Rows are points. Any point is a mix of the corners, with weights that add up to 1. It lies inside the corners' shape when no weight is negative. Is each point inside? If not, which corners have a negative weight?
In the rows, zero is written as 128.

Corners:
(1): [144 221]
(2): [161 108]
(3): [78 68]
Points:
[75 86] -> outside (2)
[119  95] -> inside
[111  96] -> inside
[138 202] -> inside
[119 142] -> inside
[125 196] -> outside (2)

Corners:
(1): [127 136 219  99]
(2): [174 156  95 186]
(3): [174  74 108 214]
(4): [ 74 165 199 120]
(5): [113  34 113  63]
Points:
[111 111 161 118] -> inside
[136  61 117 123] -> inside
[137 117 121 169] -> outside (1)
[ 92 132 190  78] -> outside (3)

Corners:
(1): [123 130 119 139 100  91 123  78]
(2): [123  82 113 193 147 113 137 105]
(3): [136  74 114  93 116 152   7 166]
(4): [171  71 104 137 193 114  97 155]
(5): [122 131 109 146 117 154 166 155]
(6): [164  74 144 118 190 163 108 104]
(7): [129 210 162 163 100 153 174 147]
(8): [ 98 175 108 140 150 120 115 140]
(9): [109  65 150 147 119  97 160 139]
Points:
[143  93 127 124 150 149 100 131] -> inside
[134 126 133 142 137 141 120 131] -> inside
[140  49 108 150 197 107 135 149] -> outside (1, 3, 7)
[119 104 149 169 100 108 186 138] -> outside (3, 6, 8)
[121 118 119 136 107 107  86 132] -> outside (5, 6)
[ 98 221 113 117 110 147  92 116] -> outside (2, 4, 9)
[139  97 133 141 162 142 125 138] -> outside (1)
[142  77 110 161 181 108  91 157] -> outside (1, 5, 6)

Corners:
(1): [ 98 110 186 133  33 111 154 103  91  51 204]
(2): [180 130 155 101  89 105 147 108 117 113 102]
(3): [141 173  83 103 178 184  48 123 137 169  57]
(4): [143 118 152 249 163 133 165 124 143 140 133]
(5): [150 103 207 167  91 119 153 160 100 130 210]
(6): [114  67 182 192 119  61 136 142 118 124 153]
(7): [121 101 104  76 113 141 147  97  91 182 139]
(8): [134 143 123 104 119 125  83  72 134 185 137]
(9): [144  93  97  71 119 178  91 109 143 126 121]
(10): [119 179  54  93 155 143 105 146 188 196  89]
(11): [179 105 168 148 164  87 129 118 102  65 196]
(12): [ 78 133 174 189 175 115 167 143 170 167 117]
Points:
[138  94 198 174 104 117 142 131 111  78 171] -> outside (7, 8, 10)
[156 110 149  96  89 117 137 125 102 109 139] -> outside (4, 8, 12)
[124 109 144 135 131 118 141 120 120 147 144] -> inside
[132 105 156 151 123 111 139 138 126 128 146] -> outside (8)
[122 113 154 154 115 120 134 127 127 136 141] -> outside (11)
[128 114 136 126 116 133 126 120 125 147 136] -> outside (11)
[135 129 138 122 120 131 123 108 126 150 144] -> outside (6)
[132 119 122 122 114 151 106 123 127 154 137] -> outside (2, 11, 12)
[128 137 116 117 129 140 109 125 139 144 121] -> inside

Corners:
(1): [216 152 137 206 134 101 181 106 144 101 144  67 117  47]
(2): [117 100 116 134 141 237  81  93 162 117 168 116  47 160]
(3): [ 97 122 147 164 160 158 184  45 179 124  75 126 129 165]
(4): [163  87 126 162 183 115 133 104  65 111  71 148 105 183]
(5): [173 184 186 175 141 112 150 112 157 104  60 154  65  57]
(6): [163 181 164 233  87 118 151  94 100 161 155 138  87 101]
(7): [199 189 170 167 113 123 200 121 140 185  98  49 122 116]
(8): [184 137 191 200  68 125 249 156 134  79  98 108  94 103]
(9): [135 173  20 142 119 170 105 136 163 143 157 150  46 168]
(10): [121  89 153  62 151  88 151  78 128 113 104 108  85 182]
(11): [131 100  39 112  69 159  83 104 141 124 113 141 131 144]
(12): [ 84  86  62 110 164 150 113 158 169 184 151 152  75 112]
(13): [ 76 144  52 107 154 204 111  94  72 126 121  72  76 112]
(14): [119 121  80  54 167 180  90  87 150 142 171 188 118 135]
(15): [121 145 169 159 160 137 113 158 146 102 114 102 147 179]
Points:
[160 152 143 178 132 130 151 129 128 119 116 102  77 112] -> outside (3, 11, 14)
[131 140 121 133 130 147 144 107 146 134 122 111  92 123] -> outside (4)
[140 135 120 141 133 154 124 125 134 126 130 114  88 135] -> outside (3)
[154 127 101 138 127 120 160 123 159 128 102 149  96 133] -> outside (2, 6, 13, 15)
[161 139 165 189 138 119 169 119 145 119 109 108  99 134] -> outside (11, 13, 14)

Corners:
(1): [148  86 130 134 190  88  33 157  49  70  68 196 146  99 131 193 187 162
  36  58]
(2): [195 202 130 107  61 140 157 139 117 123 187  97 126 119 202  82 161  71
 137 172]
(3): [ 59 121  71 100 203 156 151  89  14 166  74 148 162 103 120 137  68 161
 189 242]
(4): [ 93  69 140 146 174  97 101 121  48 191 134 140 144  88 100 158 158 165
 174 188]
(5): [187 111 112 133 125  70  35  85 124 162 143  80 200 175 140 182 133 145
 143 122]
(6): [200 137 135 163 199  57 160  77 181  54 186 132 123 110  95 201 177  82
 127 111]
(7): [131  49 111 161  96  22 184  81 148 104 104  57 196 144 153 160  56 168
 128 132]
(8): [ 87  98 123 118 134 130 162 141 191 157  83 131 160 170  99 142  81  61
  81 130]
(9): [ 79  78  82 171 177 146 146  89  49 100  63 171  81 104 188  69  96 107
 108 184]
(10): [154 181 127  73 104  23 175  50  38 215 155 121 134 170  49 166  70 157
 164 199]
(11): [120  50 134 103 130 131 194  68 176  66 106  81 195 179  47  45 177 152
 172 188]
(12): [144  46  46 163 195  49  98 167 132 100  87 169 109 116 153  93  78 143
 159 164]
(13): [114 157 186  66 175  69  95 188  88 201 168 117  94  92 186  50  55  82
 175 171]
(14): [130 197 211 197  83 187  69 110 144 156 146 163 113 164 131 150 111  95
 142  86]
(15): [206  61  86 201 102 101  40 122  62  60 169 167  84 140  95 156  80 142
  64  69]
(16): [121 139  69 228  59  97 168  90  68 101 150  60 211 161  98  68 106 166
 131 146]
(17): [168 132 241 103  86 168  70 210  55 224  94  70 108 189  88 143  50  51
 143  71]
(18): [151 120 136 130 113  72  18 149 134  70 103  44 140  69 154 135 133  92
 144 150]
(19): [ 86 116  59 169 142  37 130 145 144 192 123  80  84 152 199 173 126 186
  44 123]
(20): [170 154 139 216 172 133  33 170 196 176 106 149 106  76 131  46  44 159
  37  72]
(21): [124  69  71 155 172 124 137  81  96  72 136 166  97  34 146  55  94  50
 166  71]
Points:
[131 109 126 142 141 112  96 134  93 140 107 128 132 122 132 116  98 125
 118 126] -> outside (6)
[128 138 126 138 139  99 128 100 132 174 107 124 129 129 134 163  92 109
 145 149] -> outside (1, 11, 13, 15, 16)
[128 109 123 136 132 106 121 116  96 129 125 118 137 134 125 127 108 116
 142 141] -> outside (20)
[147 110 129 154 139  95 103 129 130 127 127 121 129 123 129 115 112 121
 112 119] -> outside (3)
[134 114 122 135 141 101 114 119 115 135 124 126 121 125 133 127 106 114
 124 134] -> outside (16)

Corners:
(1): [152 143 125 187 106 139 124 110 132  93 162  93  88 166  92 178 120  71
 137 177]
(2): [ 61 154 109 169 107 137 116 109 188  76 116 111 163 163  99 203 102 131
 166 189]
(3): [106 158 133  99  40  88  85  88 132 148 114 129 115 130 137 124 131  75
 113 142]
(4): [ 80  96 127 185 156 172  97 171 223 143  89  97  92 172 153 214 131 105
 134 191]
(5): [135 167 145 143 101  63 164 104 160 110 166  79 105 164 149 150 107 100
 172 149]
(6): [121 105  34  81  93 174 125 155 104 143 106  79 181  99 133 106 149 113
 105 115]
(7): [ 91 155 154 153 122 100 139 103 151 154 179 141 127 148 112 137  93 109
 103 157]
(8): [136 123 132 108  95 127 110 120  94 105 131 115  80 114 181  85  59 146
  79  74]
(9): [120 131 152 175  91 146 143 115 149 119 147 123 122  98 149 149 148 125
 121 123]
(10): [154 113  95 115  83 179 110 191 146 182  80 211 120 110 139  41 108 192
  73  56]
(11): [126 136 118  91 137 161 134 217 165 138  97 134 115 115 119 148 122 166
  75  50]
(12): [152  93 137  93  84 208 133 161 121 162 125 126 114 105  89  57 107 178
 115 106]
(13): [ 60  67  62  79  52 170 151 130  80 135 110 122 110 105 103  77  97 106
 122 103]
(14): [ 39 184 104 182 111 124 144 124 126 130 168  76  73 130 117 117 102 105
 190 162]
(15): [141 106  85 112  95 114 130 135 109 159  75 140 119  50  85  67 126 143
  95 113]
(16): [ 52  97 142 173 111 150  86 249 217  97 112 160 111 123 174 204 133 170
 131 174]
(17): [101 171 123 171  96  62 136  60 153 138 195  56  77 173 137 115 137 139
 127 126]
(18): [ 78 110 155 147 122 133  96 173 198  72  81 146 144 168 165 137 166 110
  91 150]
(19): [151 124  91  96 144 182 158 137  99 141 104 153 121 115 118 109 143 183
  97 122]
(20): [162 121 112 118  70 138 158 176  65 201  85  83 108 127 112  73  93 156
  54  88]
(21): [125 147 156 175 161  66 110  60 139 127 191 106 167 210  98 189 158 123
 187 152]
Points:
[116 130 125 137 105 124 130 140 138 140 125 128 103 130 128 122 119 133
 108 117] -> outside (2, 6, 12)
[119 124 115 135 117 136 126 142 134 132 124 117 113 135 125 122 112 142
 116 122] -> outside (3, 9)
[120 123 129 134  99 136 123 142 150 131 117 137 120 132 129 128 120 140
 110 123] -> outside (6, 14)
[110 119 107 112 105 146 129 157 132 149 114 122 118 123 129 104 120 144
 109 112] -> outside (1, 2, 9)
[113 134 118 138 107 133 130 126 138 135 130 113 123 141 114 127 129 122
 127 132] -> outside (8, 16)
[112 130 117 138 100 139 129 142 144 138 121 118 112 129 131 124 117 131
 112 129] -> outside (21)

Corners:
(1): [ 75 157 109 132  82 153  85 138  95 139 119 113 212  80  79 169 180 139
 149  53]
(2): [139 135  68 181 110 115 127 144 168 125  87 167 129 132 158 155  74 164
 119 179]
(3): [126 130 182  93 113 153 155 125  98  92  55  95 111 213 123  89 192 118
  96 140]
(4): [155 146  92 204 112 131 114 121 240  16  89 188 141 132 117 103  57 196
 159 186]
(5): [ 57 165 165 169 177 140  86 184  92 163 189 114 125  76  77 193 178 116
  83  70]
(6): [125  95 115 114 160 142 199  85  68 188 147  77  88 163  89  81 139 144
  51 153]
(7): [ 70 185 227 151  97 183  71 118  99 165 182 167 127 108  72 152 191 172
  94 124]
(8): [187 128  90 137 150 156 140 130 151 138 105 200 149 160  95 105 166 136
 162 143]
(9): [123  79 147  76 133 119 126 131  66 162 162 104 102 148 128  57 156  90
  74 129]
(10): [109  96  92 174 142 156 160 153 249 106  93 199 166 114 180 131  41 147
 222  99]
(11): [159  99 124  97 135 110 160 137  69 115 134 126  40 134 124 112 152 116
 156  71]
(12): [101 125  83 151 161 153 137 133 225 132 144 132  88 153 144  78 158 181
 199 109]
(13): [133 162  90 151 104 101 131 110 193 114 124 165 119 192  96 162  45 143
 166 130]
(14): [133 122 185  90 205 113 111  90  82 195  95 117 107 158 118 106 199 171
  79  83]
(15): [122  91 138  61 164  74 159 174  63 200 121 119  91 170  80 103 125 147
 112 106]
(16): [164 131 115 180 158 169 144 135 129 107 140 135 136 168 161  90  78 149
 210 159]
(17): [  7 160 166  97 111  94 107 147  87 183 208 138 179  46 105 199 189 126
 118  80]
(18): [107  61 171 126 169 128  99 135 112 148  96  94 119 163 116 130 163  96
 162 134]
(19): [ 41 121 100 129 111 169  88 153  24  99 228 178 111 100 107 190 103 155
 139  84]
(20): [164 112 151  15 135 170 147 129  71 144 150  72  73 174  81  79 144 151
 104 128]
(21): [148  40 172 162 113 149 174 134 102 138 147 107 144 196 138 113 182 139
  86 143]
Points:
[116 111 131 131 144 139 124 138 112 144 140 139 125 130 114 125 143 145
 135 116] -> outside (3, 13)
[ 99 177 119 136 104 128  96 148 131 110 107 169 149 101  98 177 124 159
 130  97] -> outside (6, 9, 12, 16, 18, 21)
[119 116 127 126 135 144 140 137 128 128 143 134 107 150 120 112 127 143
 141 131] -> outside (1, 14)
[115 116 149 141 139 135 129 130 112 137 131 141 137 142 115 128 142 139
 128 118] -> outside (2, 12, 20)
[106 132 133 131 129 138 124 134 119 134 133 135 131 134 111 136 143 147
 135 114] -> outside (9)
[127 110 128 117 143 136 139 133 110 138 133 121 115 150 117 116 140 141
 124 120] -> outside (7)
[109 131 132 136 128 138 124 125 126 133 139 139 126 140 115 135 132 142
 129 122] -> outside (15)
[108 121 129 129 131 130 115 143 128 139 143 149 130 126 110 142 133 141
 140 108] -> outside (3, 6, 16)
[115 138 128 140 131 140 121 140 135 129 133 148 133 134 116 135 140 157
 144 112] -> outside (6, 9, 18)

Corners:
(1): [ 97 107 176  94 140  79 131 193 181 111 180 112 134 179 102 156  88  85
 166 139]
(2): [147  81 196 200 108  47  82 181 197 124  89 147 163 116 128 181 166 103
 150 163]
(3): [133  43  57  96 186  99 128 155 231 165 131 121 142 130 118 207 173 135
 122 104]
(4): [105 141  86 183 113 129 185  86 111 199 176 117 120 122 249 104 161 212
 138 108]
(5): [ 49  79 182 210 212  48 112  61 169 215  78  77  84 112 161 202  71 143
 128 193]
(6): [169  53 184 175  91  56 110 114 179 135 176  78 135 132 186  92 186  53
 179 148]
(7): [171  78  65 158 190 201 163 183 194 150 182 130 150 134 155 118 127 212
 153 123]
(8): [146 109 211 125 203  84  76  89 151 213 106 205 138 135  88 176 145  77
 159 106]
(9): [124 150  74 163 215  85 127  50  53 200 100 135 113 101 154 114 156 208
 100 202]
(10): [ 82 197 180 160 185 105  86 146 148 111 202 141 125  71 101 165 145  48
  90 139]
(11): [140 164  77  50 190 219 139 156 112 184  95  82  91  65  92 173  96 187
 129 133]
(12): [ 67 115  65 182  77 101 150 128 121 125 174  70 170 125 190  88  59 195
  44 121]
(13): [124  99 123  80 167 135 121 148 119 110 133 175 121 141 127 192  79 153
 104 120]
(14): [186 162 126 102 126 167 125 186 200  92 187 121 157 207 147 146 126 102
 101  76]
(15): [101 209  49  25 140 245 188  81  95  83 114 159 131 240 127  52 152  95
 109  96]
(16): [ 78  58  99  78 168 208 101 104 158 127  80  81 161 194  92 153 196 183
 176 136]
(17): [164 102 150 116  82 141 192 138 196 117 144  84 141 134 128 178 172 103
 124 184]
(18): [190 173 155 119 186  66 113 102  86  79 149 133 173  60 121 149  82  58
 193 158]
(19): [ 92 144 118 155  82 106 110  84 122 159 167 118 129 136 152  89 174  48
 176 220]
(20): [114 190 167 176  88 103  84 106 165 104 178 200  81 105 109 110  89 136
 111  48]
(21): [ 92 192 167  92 140 144 152  97 188 142 193  80  82 117 224  97 121 126
 143 190]
Points:
[125 131 115 117 144 135 132 126 144 135 147 121 135 136 140 133 139 134
 128 136] -> outside (5)
[148 128 140 117 149 135 138 169 174 123 176 128 148 126 137 150 133 102
 127 121] -> outside (5, 9, 16, 19, 20)
[106 105 110 146 133 112 139 115 138 139 132 109 131 132 148 134 113 151
 125 145] -> outside (8, 10, 14, 21)
[112 114 132 154 135 107 141 113 150 159 149 109 132  97 168 143 134 104
 133 167] -> outside (1, 9, 14, 16, 20)
[154  93 167  97 161  97 113 127 173 135 117  97 140 135 122 181 150  82
 177 181] -> outside (4, 7, 10, 12, 15, 20)
[112 128 134 133 149 114 127 117 143 146 143 124 127 119 146 139 126 133
 130 147] -> outside (14)
[114 127 122 129 153 129 132 121 143 157 135 109 120 121 141 146 121 139
 132 146] -> inside
[127 117 138 141 141 137 128 135 151 126 139 112 152 135 127 144 124 132
 139 108] -> outside (3, 9, 13, 19, 21)
[119 111 126 105 160 136 129 152 183 131 138 114 140 142 123 165 125 116
 133 142] -> outside (4, 6, 9, 20)
